Each wall is flat, endless, passes through zero and stands at right angles to its row. A trip goes straight from one point to another. List the walls that it crosses, first one first.

Walls:
(1): [0.0 6.4]
(2): [-5.2  3.7]
(3): [ 4.6 -1.6]
(4): [-3.7  0.6]
(5): [9.9 1.8]
(6): [-3.2 -1.5]
(7): [7.8 1.3]
(8): [-2.6 -0.6]
Trips:
[-0.1  4.6] to [0.1 3.0] -> none
[ 3.4 -0.6] to [ 6.1 -8.3] -> none
[-4.2 -0.4] to [-6.2 -5.5] -> none

Walls:
(1): [-2.2  0.1 -0.1 -0.1]
(2): [ 1.1 -5.6  5.5  0.5]
(3): [2.1 2.2 4.4 7.5]
(4): [ 0.8  8.1 -3.4  2.3]
(5): [1.5 4.2 0.1 8.6]
Trips:
[  4.6  -5.1 -10.6   2.5] to [ 5.6 -1.0  1.2  4.3] -> 3, 2
[ 2.8  0.1  2.9 -0.9] to [-5.2 -5.8  0.1 -1.9] -> 3, 1
[ 1.5 -8.2  3.5  8.4] to [ 5.2 -1.8  0.1 -3.6] -> 5, 3
[ 0.8  0.9 -9.4  4.2] to [-1.3  1.4 -3.4  1.4] -> 1
[-3.0 -1.4  6.1 -7.0] to [-3.9  4.6  0.1 -0.6] -> 2, 4, 5
[ 3.7  7.1  5.4 -3.6] to [ 0.8 -2.2  2.1 -1.8] -> 5, 2, 4, 3

Walls:
(1): [-2.0  5.4 -5.6 -4.2 -4.4 -1.7  3.0  2.3]
(2): [ 0.0 -2.0  1.7 -4.4  0.7 -2.6  1.8  2.3]
(3): [-3.5 -8.2 -9.1 -3.1  4.4 -0.1 -4.8  5.1]
(4): [ 5.8  6.0 -3.1  0.7  2.6 -2.4  0.4  0.2]
(5): [ 1.1  6.7 -5.9 -1.6  0.5 -3.9 -7.1  6.0]
(6): [-1.4 -0.7 -8.5 -6.4  3.0 -2.3 -7.4  1.7]
Trips:
[ 5.5 -5.4  5.1  3.2 -1.6  5.4  7.0  6.8] to [ 1.6 -3.5  1.0 -3.6  5.6 -1.6 -4.0 -5.5] -> 3, 6
[-2.5 -0.6  6.0  1.0 -7.9 -0.8 -4.9  4.7] to [-1.3  5.5 -2.0 -1.5 -2.3 12.0  2.1  3.0] -> 1, 2
[ 5.2  0.9 -2.1 -1.9 -6.5  2.2 -2.1  1.2] to [-0.7 -1.3  3.5  4.5 -1.1  1.0 -6.6 -2.7] -> 1, 4, 6, 5
[ 4.7 -6.0  3.3 -4.8 -1.4 -0.8 -2.9 -0.8] to [ 0.7  1.3 -4.5  2.2 -0.7 -4.6  3.1 -2.8] -> 4, 1, 3, 5, 2
[ 0.6 -9.4  4.6  2.2  2.2  0.0  2.1 -4.0] to [ 0.5 -0.3  2.9  1.2 -4.6  0.1 -4.3 -1.8] -> 3, 2
[ 0.3 -1.3  1.3  7.0 -0.2 15.2  2.1  0.4] to [-1.3 -7.2  3.9  0.4  3.9  2.8 -0.5  1.9] -> 3, 2
[ 0.5 -0.4 -3.1  3.9  1.7 -0.2 -0.4  1.9] to [-0.7  0.2 -0.7  1.7 -2.1 -3.6 -0.5  1.9] -> 1, 2
[ 5.5  6.6  7.2  3.2  0.8  0.8 -1.0  5.3] to [ 3.0 -0.5 -5.9  1.2  1.7 -0.3 -2.1 -3.5] -> 6, 3
[-1.2 13.6 -0.8 -4.6  0.0  2.4 -0.3  0.9] to [-0.3  3.3  0.2 -3.6 -0.6 -1.5 -2.3  4.4] -> 2, 3
[-2.3 -2.0 -6.1  3.4  3.9  4.1 -3.3 -2.8] to [ 2.6 -0.7 -0.1  2.9 -7.7 -0.6  8.6 -5.2] -> 5, 6, 3, 1

Walls:
(1): [-3.0 -1.8  2.6 -3.6 -6.8 -8.9 -4.4  0.7 -3.9  3.2 -1.4 -2.0]
(2): [-4.2  4.9  0.1 -0.4  6.9 -6.0 -1.0 -2.4  4.8 -2.0 -9.1 -5.8]
(3): [ 3.7 -0.7 -3.7  4.4 -5.2  2.1  1.2 -7.1 -3.3 -0.2 -0.1  6.8]
(4): [-7.4  1.8  5.2 -3.8  0.9 -6.5 -1.9 -6.7  1.9 -5.7  0.0  3.6]
(5): [-3.8  0.6  2.0  6.6  2.1  0.7  5.8 -1.4 -6.5  4.5 -5.1 -2.0]
(6): [ 6.9 -5.1  1.0 -3.6  3.4  2.7 -1.1 -3.9  3.8 -5.2 -6.2 -1.2]
(7): [ 3.1 -4.9 -6.6 -0.7 -3.3  9.4  3.1 -0.4  2.0  6.2 -2.9  0.1]
(8): [-1.6 -8.0  8.1 -5.5 -4.4 -0.7 -1.1  3.0 -1.0  5.1  4.4 -5.1]
(9): [ 0.9  3.8 -5.3  2.7  1.5  0.0  5.3 -1.7  9.2 -5.1  5.4 -5.9]
Trips:
[  5.4   0.5  -3.8   4.5   1.5  -7.2   4.0   3.8  -2.8   4.2   1.5 -10.3] to [ 0.7  3.4  4.3  1.4  8.8 -6.4  5.5  3.5 -5.5 -1.3  3.2  0.2] -> 8, 1, 4
[ 7.2  1.3  0.9  0.4  1.7 -3.2 -4.2 -2.1 -0.1 -0.4  2.1 -5.5] to [ 1.6 -3.8  2.3  1.9  9.6  2.6  0.3  7.5  3.2  0.7  5.7  1.2] -> 1, 2
[ 4.9 -2.8 -5.7 -0.8  4.0  3.5 -2.6 -2.9  0.1 -2.0 -2.2  0.4] to [-2.1 -3.5  7.9 -6.7  2.2 -0.7  4.0 -3.6  0.5 -7.2 -3.8  2.7] -> 4, 9, 7, 3, 8, 1
